Each row of a before or after table is a point. The points were changed in one or more steps. Then noise was added and the rows were shuffled. The steps act on columns, c1 being the first. What was done? A step turns or swaps two columns, mirrors them in a line or flattens them onto one, adds a multiple of one to another, or multiplies or shifts one. Angles are multiples of 10 degrees, from the lower column toward the higher: turns from -170 to 170, lines from 10 to 170 but not 90. Use the fewest steps. Two steps may share a column if one is a turn and the other turns, adds or multiplies; they go together, in the order done. Otherwise the lowest column goes first.

Before (10 x 2):
[[ 4.3 -1.9]
 [-3.0  6.8]
 [-3.0  4.2]
 [ 1.6 -5.8]
 [-2.1  3.0]
 [-5.2  4.2]
 [-3.6 -2.8]
 [ 2.6 -2.2]
 [-2.4  4.1]
 [ 0.6  3.3]]
After (10 x 2):
[[ 2.1 -2.2]
 [ 5.0  0.6]
 [ 4.7 -0.1]
 [ 7.3 -0.9]
 [ 6.4  2.3]
 [-0.2  4.3]
 [ 3.3  0.4]
 [-3.6 -3.1]
 [-3.3 -0.9]
 [-5.7  1.6]]
Steps: turn c1 and c2 by -120 degrees

Before (9 x 4):
[[-2.1  1.4 -3.8  1.4]
 [ 0.9  7.0 -2.6  5.6]
 [-1.9 -3.4  2.9 -3.2]
 [-4.0  3.0  3.8 -4.7]
 [-4.3  2.3  3.6 -3.5]
 [ 3.9  4.6 -1.1  5.1]
 [ 2.7  4.3 -3.5  1.4]
 [-5.1 -3.1  3.8 -2.0]
 [-6.1 -2.2  5.0 -2.2]]
After (9 x 4):
[[-5.2  6.1  0.3  3.8]
 [ 2.1 -2.1  0.0 -6.5]
 [ 4.5  3.8  0.3 -3.9]
 [ 4.6  2.9  1.0 -4.7]
 [ 3.3 -4.3  0.5 -2.3]
 [-1.5  6.2  0.4  2.6]
 [ 2.0 -4.0 -0.2 -4.9]
 [-5.7  8.7  0.1  0.5]
 [-1.7  1.2  0.6 -2.0]]
Steps: turn c1 and c4 by 90 degrees; multiply c2 by 1.3; multiply c3 by 0

Before (10 x 9):
[[-2.0  4.6  7.3  4.8 -1.0  1.5  3.1 -5.8  1.0]
 [-0.3 -0.5 -1.1  2.7  5.1 -5.5  4.6  1.5 -6.4]
 [ 0.5 -2.7 -0.9 -2.3  3.4 -2.9 -0.4 -1.9 -8.1]
 [ 5.0  1.1  5.6  3.3  1.7  0.3  9.0 -2.7 -3.1]
 [-1.8  5.7  4.8 -1.3 -1.6  4.4  2.4  0.0  2.6]
 [-1.4 -2.6  1.4  0.0 -5.1  1.2 -4.7  3.9  0.8]
 [ 3.4  6.2  6.1  6.9  1.8  6.1  3.9 -2.1 -1.7]
 [-0.5  0.5 -5.8 -0.8 -2.2 -4.2  1.2 -2.1 -5.3]
 [-4.4 -4.7 -3.8 -1.1 -1.8  3.1 -1.0  1.0  0.4]
 [ 0.9 -0.1 -4.1 -1.3  1.5 -4.8 -3.7 -3.7  2.3]]
After (10 x 9):
[[ 0.2  5.7  4.7  3.8  2.9 -2.5  2.5 -1.0  0.8]
 [ 0.9  0.9 -2.7  1.0  2.3 -1.0 -4.7 -3.9  4.7]
 [ 1.1 -1.2 -2.7 -0.1 -8.7  3.7 -0.5  1.7 -0.5]
 [-6.8  5.7  0.1 -2.3 -3.4 -2.4  9.0  5.2 -0.5]
 [-3.3  7.2  5.0 -1.4 -2.3 -9.2  3.9  3.9 -1.1]
 [ 3.5 -4.3  0.6 -2.3  1.7  4.4 -3.7  3.3 -2.1]
 [ 1.2 -5.6  1.6 -2.0 -4.4  3.8  1.2  1.2  4.0]
 [ 3.7  8.0  3.1 -2.8  1.4 -4.3  2.9  3.2  0.5]
 [ 3.1 -4.4 -4.1  2.9  1.1 -1.6 -1.0 -3.5  1.6]
 [-3.0 -1.1 -0.3 -5.5 -7.8  2.5  4.6 -1.3 -2.4]]
Steps: turn c1 and c8 by 140 degrees; add -0.5 times c7 to c1; mirror c2 and c3 in the line at 40 degrees; turn c4 and c6 by -140 degrees; turn c5 and c9 by -110 degrees
